Rows are points. Any point is a mix of the corners, with weights that add up to 1. It lies inside the corners' shape when no weight is negative. Is each point inside? If not, which corners have a negative weight?
(in the rows, 128 means zero)

Corners:
(1): [154 175]
(2): [147   7]
(3): [125 167]
Points:
[153 169] => inside
[125 140] => outside (1)
[133 158] => inside
[150 115] => inside

Corners:
(1): [117 142 164  84  82 184]
(2): [169  70 129  89 122 119]
(3): [ 87  64 155 206 157  74]
(4): [144 189 137 186 129 120]
(5): [204 182 173 132 187 180]
(6): [106   7  68  68  62 164]
(7): [148 147 102  72 156 143]
Points:
[163 150 132 102 159 154] => inside
[124 113 128 120 127 147] => outside (2)
[127  42  84  91 108 120] => outside (1, 5)
[147 154 148 152 139 139] => inside

Corners:
(1): [145 146 137 151 140  87 131 144 106]
(2): [ 76 149 136 129 162 117  88 123 133]
(3): [167  54 161  28 156 136 127 119 249]
(4): [138 122 115 110 144 142  85 171 129]
(5): [124 149  82 183  71 122 166 131 128]
(6): [ 94 138  98 118 100 129 102 141  64]
(7): [166  88 106 139 109 133  77  77 161]
(8): [193  38 136 113 179 144 190 127 127]
(9): [160 180  59  86 150 145 168 124 166]
(10): [142 106 144 144 146 149 111  88 104]
Points:
[156 116 108 122 122 123 173 145 146] => outside (2, 7, 10)
[132 129 112 149 124 130 127 121 107] => outside (3)
[178  87 121 133 131 140 153  91 150] => outside (2, 4, 6)
[137 109 127 102 135 125 123 131 140] => inside
[138 122 107 135 125 133 110 116 113] => outside (3)
[160 100 111 107 127 131 138 130 159] => outside (2, 10)
[161  89 126 119 154 133 145 134 127] => inside

Corners:
(1): [108  52 114 149 132 146 158 198 117 217 244 204 179 138]
(2): [ 90 114  78 191  89 108  97 109 129 157  72 157 124  83]
(3): [ 74 191 144 104 201  77 141 110  90 172 166 179  61 149]
(4): [ 55 113 151  86 178 178  75 124  79 179  99 120 154  54]
(5): [159  92  53 169 216 111 173  84 157  95 136  77  69 122]
(6): [ 40 174 167 172 169  87  69 141 130 176 121 137  38 140]
(7): [186  97 163  54 118 121 162 141  78 135 118 147  58 153]
(8): [178 133 143  45 199 168 187 165 122 183 201 166 110 119]
(9): [144  68  63 147 171 155  80 171  83 139 109 118  83  82]
(10): [168 166  90 147  97 161 171  33 127  50 172  69  84  92]
(11): [108 197 107  86 157 106  71  53 167 112 166 101 133 161]
(12): [103  75  85 117 104 118 134 120 140  79 125 102 130  61]
(13): [ 27 232  63 168 199 139 105 149  68 109  80 107  71 150]
(14): [140 158 100 139 141  66  95 160 158   7 108 201 205 138]
(15): [200  87 137  27 111 175 179 118 139  73 179 218  74 140]
Points:
[111 116 118 110 154 132 121 132 115 159 144 146  93 119] => outside (10, 14)
[109 128 107 148 184 121 105 142  93 146 133 115  88 136] => outside (2, 8, 12, 15)
[140 147  99 132 131 143 144  91 121  97 150 112  98 107] => inside
[128 130 117 103 145 126 134 127 113 121 134 133  99 124] => inside
[111 137 105 125 161 125 122 121 128 134 151 133 110 130] => inside
